Each point is reached from the start by the listed moves, each made once or not at all, plus a little noise. Say if it took an odd or an even number of moves. Then give how often each move was made.
In the rows, zero is written as 128.

Moves:
(1): [184 139 147 145 167]
(2): [111 198 120 132 113]
Start: [151 113  88  77  84]
Points:
[156 114  88  79  83] => even (0, 0)
[206 123 109  91 126] => odd (1, 0)

Moves:
(1): [190  77 121 119 103 141 128 129  89 136 135 128]
(2): [145 182 132 151 135 136 117 149  99 146 143 129]
(3): [127 115 187  99 148 135 130 112 120 117 159 120]
(4): [117 115 146 179 124 145 133 116 128 133 110 127]
(5): [142 106 132 145 163 116 139 144 129 133 125 115]
(6): [134 145 112 151 135 199 150 146 138  97 146 105]
(7): [119 127 139 121 143 121 197 129 108 126 129 127]
(8): [ 94 124 132 141 114 122 125 187 120 135 133 113]
(9): [152 144 166 140 116 120 134 123 158 134 114  90]
Start: [127 178 129 145 159 100 106 135 145 127  91 170]
Points:
[217 163 134 249 180 196 133 178  85 132 109 133] => odd (1, 1, 0, 1, 1, 1, 0, 0, 0)
[139 169 243 179 166 116 121 101 167 130  91 123] => odd (0, 0, 1, 1, 0, 0, 0, 0, 1)
[222 192 228 217 154 210 131 141 108 122 130  99] => even (1, 1, 1, 1, 0, 1, 0, 0, 1)
[214 204 176 236 147 191 199 159  97 134 101 108] => even (1, 1, 0, 1, 0, 1, 1, 0, 1)

Moves:
(1): [159 130 130 129 125 128 126 121 119 124 115 128 129 123 119 133 116 119
 125 126 129 123]
(2): [122 169 122 134 132 145 133 122 121 111 120 122 144 120 134 114 119 143
 135 148 143 128]
(3): [122 112 179 135 145 126 129 134 139 106 127 103 138 126 125 123 156 129
 135 113 122 123]
(4): [121 118 115 172 143 127 114 125 128 126 128 124 129 125 127 127 125 108
 115 130 134 128]
(5): [138 139 109 120 174 130 136 136 141 133 130 138 146 140 134 133 159 137
 112 126 137 129]
(6): [129 124 139 128 132 146 127 138 127 114 127 132 125 133 127 141 114 138
 133 142 123 134]
(7): [119 111 124 151 128 122 171 130 119 114 141 127 126 127 147 126  94 140
 116 120 113 119]
(8): [126 151 106 135 109 141 132 177 119 126 142  98 121 123 124 134 137 142
 119 126 141 116]
(9): [139 114 127 130 121 137 124 139 171 136 111 107 119 125 118 113 121 144
 124 137 143 138]
(10): [120 117 144 138 133 113 138 117 123 173 123 127 119 117 135 143 129 139
 121 149 148 119]
(11): [132 133 140 125 137 126 137 131 133 120 160 140 122 116 133 128 133 128
 131 132 142 138]
(12): [141 129 131 140 117 120 144 140 146 123 123 149 126 145 136 125 133 126
 145 129 131 118]
(13): [126 110 125 123 117 117 142 137 123 136 139 135 163 127 132 118 127 117
 118 131 128 111]
(14): [122 125 127 129 122 120 138 113 124 134 139 111 122 154 117 139 130 136
 134 142 134 117]
(15): [125 136 132 134 123 142 128 117 144 121 138 117 132 136 157 148 123 131
 126 116 135 126]
(16): [109 125 110 126 138 115 134 136 140 115 112 125 134 120 122 164 113 131
 117 128 124 136]
(17): [137 131 118 133 112 147 149 118 130 122 125 137 125 125 117 129 152 119
 130 134 109 130]
(18): [140 119 116 139 124 125 119 113 131 111 117 127 145 117 129 131 137 164
 126 134 135 115]
(19): [133 121 119 129 139 132 129 127 133 130 133 116 131 130 143 129 130 110
 169 129 128 121]
(20): [133 103 112 124 133 125 142 138 136 102 118 130  97 133 150 125 141 117
 119 165 140 119]
Start: [182 111 117 113 139 129 102 140 125 128 111 119 125 132 140 141 143 129
 113 129 154 132]
Points:
[171  35  99 156 190  90 210 207 184  99 138  45 145 115 169 180 185 217
  40 195 228  78] => even (0, 0, 1, 0, 1, 0, 1, 1, 1, 1, 1, 0, 1, 1, 0, 1, 0, 1, 0, 1)
[184  38 102 168 133 119 207 212 216  37 148  43 130 147 207 176 156 184
 126 168 201  63] => odd (0, 0, 1, 0, 0, 0, 1, 1, 1, 0, 1, 1, 1, 1, 1, 1, 0, 1, 1, 1)
[224 175  37 187 169 158 147 178 155  61 100 126 164 106 131 181 187 169
  90 167 202 111] => even (1, 1, 0, 1, 1, 0, 0, 1, 0, 0, 1, 1, 0, 0, 0, 1, 1, 1, 0, 0)
[208 113  46 179 124 109 155 186 131  47 117 105 152 125 152 172 151 154
  89 208 228  69] => odd (1, 1, 0, 1, 0, 0, 0, 1, 0, 0, 1, 1, 1, 1, 0, 1, 0, 1, 0, 1)
[248  90  30 165 140 142 212 172 146  65 116 105 111 164 176 164 195 159
 128 175 172  63] => even (1, 0, 0, 0, 1, 0, 1, 1, 0, 0, 0, 1, 0, 1, 0, 0, 1, 1, 1, 1)
[249  75 129 126 218 163 142 171 192  47  95  90 175 113 180 118 188 164
 127 202 218 107] => odd (1, 1, 1, 0, 1, 1, 0, 0, 1, 0, 1, 0, 1, 0, 0, 0, 0, 1, 1, 1)
[212 124  75 200  97 171 126 147 153 137  92  60 170  88 151 153 156 174
  68 179 219  83] => even (1, 1, 0, 1, 0, 0, 0, 1, 1, 1, 0, 0, 1, 0, 1, 0, 1, 1, 0, 0)
[202 136 126 140 178 147 162 136 163 118 135 153 194 128 206 172 164 201
 106 183 225 102] => odd (0, 1, 0, 0, 1, 1, 0, 0, 0, 1, 1, 1, 1, 0, 1, 0, 0, 1, 0, 0)
